Rows are points. Each copy is the shape, with its points in the same order, stretched, turned, moved and blurred by noise. Some copies are also mirrored. Which?

Shape (9 x 3):
[[ -5  -3  37]
 [-27   7 -30]
 [ 22   8 -30]
 [ 12   6  35]
 [ 16 -32  31]
 [-13  17 -16]
 [-27 -34  48]
 [ 47  21   2]
 [-25  27 -27]]
Copy 1 (9 x 3):
[[ 23  13  31]
 [-36 -15  -7]
 [  4  -6 -26]
 [ 30  24  18]
 [ 51  -6  31]
 [-21   3  -9]
 [ 22  -7  60]
 [ 37  27 -22]
 [-42  -1 -15]]
Copy 1 is: only turned
Copy 2, 9 rows:
[[ -3   9  32]
 [-20   8 -38]
 [ 16 -22 -33]
 [ 11   0  23]
 [ -4 -30  36]
 [  4   8 -27]
 [-32  -3  46]
 [ 43  -9  -7]
 [-10  20 -41]]
Copy 2 is: only turned
Copy 3 (9 x 3):
[[ -7 -20  27]
 [-31  17 -22]
 [ 13   9 -44]
 [ 10 -15  22]
 [  2 -48   0]
 [-14  18  -9]
 [-37 -46  33]
 [ 42   5 -16]
 [-23  35 -11]]
Copy 3 is: only turned
Copy 4 (9 x 3):
[[  8 -31   7]
 [-28  17  -5]
 [ 10  31 -19]
 [ 21 -20  15]
 [ 27 -39 -22]
 [-18  15   2]
 [ -9 -56 -12]
 [ 45  17   9]
 [-23  30   9]]
Copy 4 is: only turned

Shape, 12 rows:
[[  9  13  22 -12  21   7]
 [ 20 -14 -10   2 -27  22]
 [  0  -9 -34  14  14 -17]
 [ -9   7 -22   3 -26  19]
 [  4   3  -6  34   1 -10]
 [-10 -18 -47   7  19  28]
 [  2 -29  -5   7   6   2]
 [ -6  -7   2   7  22 -28]
 [-24   6  -8   6  10  23]
 [ 26  29  30  -1   3  17]
 [  1   1 -11  -8  57  -1]
 [ 13  -6  32  -3 -11  -5]]
Copy 1 (12 x 6):
[[  5 -15 -17   7  33  -8]
 [ 22  20  17 -23   2 -16]
 [ 10   9 -34 -20 -16  15]
 [  4  15  27 -10  -7  15]
 [ 24 -15 -10  -4 -19   9]
 [  6  14 -19 -50  16  30]
 [  6  -3 -14 -29  -7 -16]
 [ -4 -17 -34  -1 -13  -4]
 [ -6 -12   8 -14  10  26]
 [ 27 -14   2  19  35 -10]
 [  2 -12 -60 -15  39  16]
 [  7 -10   6   7  -3 -38]]
Copy 1 is: only turned
Copy 2 (12 x 6):
[[ -6  11   2   9 -31  16]
 [  1 -25  -2 -14 -11 -35]
 [ 10  -9  -7   8  37 -12]
 [-25 -35   5   8  11 -24]
 [ -5  18  -1   6  15 -29]
 [  8 -48  27   1  33  -6]
 [ 10  -7  -6 -25  11 -12]
 [  4  19 -18  -4  17   8]
 [-21 -19  23   6   9   2]
 [-14  16  10  19 -54  -7]
 [ 17   1  13  15   5  32]
 [ -7  18 -20 -20 -26 -11]]
Copy 2 is: only turned
Copy 3, 12 rows:
[[ 32   4  20  -8  26  28]
 [-41  23   0  10  -8  -2]
 [ -6   1  -4 -20 -43 -13]
 [-44  -2  18   6  -1 -20]
 [-12   9 -18 -18  -5 -26]
 [-37 -28 -16  -4 -33  18]
 [ -6   8 -16  16 -23   4]
 [ 32   1   1  -8 -21 -10]
 [-17 -31   2   6  14   2]
 [ 15  21  21 -21  45  18]
 [ 42 -19   2 -24 -11  43]
 [ 19  30  13  16  13   4]]
Copy 3 is: only turned
